Each row is a point. The last column is the point's height on a tilted bowl or saddle (a function of degree 2), plus a little noise. Count its main directions that bend up, bend down and stay straight.
In the rows, 128 means zero.

Points, 11 rows:
[[ 89 174 123]
 [ 39 129 129]
 [150 155 119]
 [109 112 104]
 [152 107  91]
 [ 97 136 103]
 [181 197 223]
 [120 117  99]
 [122 161 117]
 [135 104  97]
 [117  79 129]]
Directions: 1 up, 0 down, 1 straight

Points (17 x 4):
[[ 80  65 143 151]
 [126 115 111  80]
 [ 74 135 165 151]
 [112  95  67  94]
 [121 116 123  83]
 [100 148 106 111]
 [ 63 173 113 178]
 [ 92 147 178 129]
 [139 184 127  94]
 [127 150 108  91]
 [132 119  86  87]
 [106 116 172 122]
 [137  70 205 197]
 [143 147 183 100]
 [100 112 143 106]
 [163 152 193 111]
 [ 88 161  73 162]]
Directions: 2 up, 0 down, 1 straight

Points:
[[102  63 109  86]
 [176 149 152  88]
 [107 164 119  90]
 [132 133 109 115]
 [107  52 100  72]
 [ 74 100 115  80]
 [ 99 128  91  87]
 [137 103 116 113]
 [115  99  97  97]
 [ 98 132 111  92]
 [158 165 171  73]
 [140 184  82 139]
 [123 117  56 106]
 [142 181 116 108]
 [231 178  92 161]
 [115 151 144 100]
 [123 113  87 105]]
Directions: 1 up, 2 down, 0 straight

Points:
[[ 43 178 144 139]
 [120 154 176  81]
 [ 84  83 132  89]
 [139 122 118  96]
 [147  93 204  83]
 [184 144 120 104]
 [159 155 152  98]
 [158  82 150 111]
 [175  77 164 127]
 [117  97 116  91]
 [213 126 148 149]
 [163  99 127 109]
 [138 167 163  85]
 [108 157 121  99]
 [140 137  71  63]
 [109 132  92  91]
 [125 172 143  89]
 [ 86 115  74  88]]
Directions: 1 up, 2 down, 0 straight

Points:
[[120 156 135  78 126]
 [154 136 143 178 113]
 [114 208 155 194  52]
 [162 127 115 145 129]
 [ 67  92  95 127  88]
 [ 79 134 110 119 112]
 [141  79 117 100 104]
 [103 143 118  98 125]
 [104  88  94 124 106]
 [ 98 139  82  91 103]
 [ 61 165 130 102  92]
 [120 153  99 170 115]
 [149  28 115 109  44]
 [ 90 170 103  93 106]
 [ 92  68 130 138  95]
 [121  88 111 107 113]
 [ 73 132 160  93 101]
 [123 106  42 143  70]
 [ 69 135  61 124  68]
 [154  93 164  98 100]
 [104 124  84  57  87]
 [110 118 136 171 113]
 [ 97  99 142 120 115]
 [165 127  99 177 115]
 [180 137  99  79 109]]
Directions: 0 up, 4 down, 0 straight

Points, 23 rows:
[[139  72 219 121 178]
 [162 134 163 166 154]
 [162 167 115 117 162]
 [168  97 136 143 155]
 [124 133 128 121 128]
 [175  81 117 158 171]
 [127 136 130 143 129]
 [160 169 168 162 121]
 [181  97  96 113 160]
 [142  64  98  83  63]
 [ 56 122 157 125 175]
 [100 164 109  60 194]
 [178  73 117  99 123]
 [ 79 127 179 182 153]
 [101 145  87 194 180]
 [145  68 141 117 102]
 [117 162  81  78 188]
 [182  96 113 120 164]
 [100 114 145 100 129]
 [103 124 142 101 131]
 [ 81 122 152 122 142]
 [156  75 103 136 122]
 [191  74  83 108 149]]
Directions: 3 up, 1 down, 0 straight
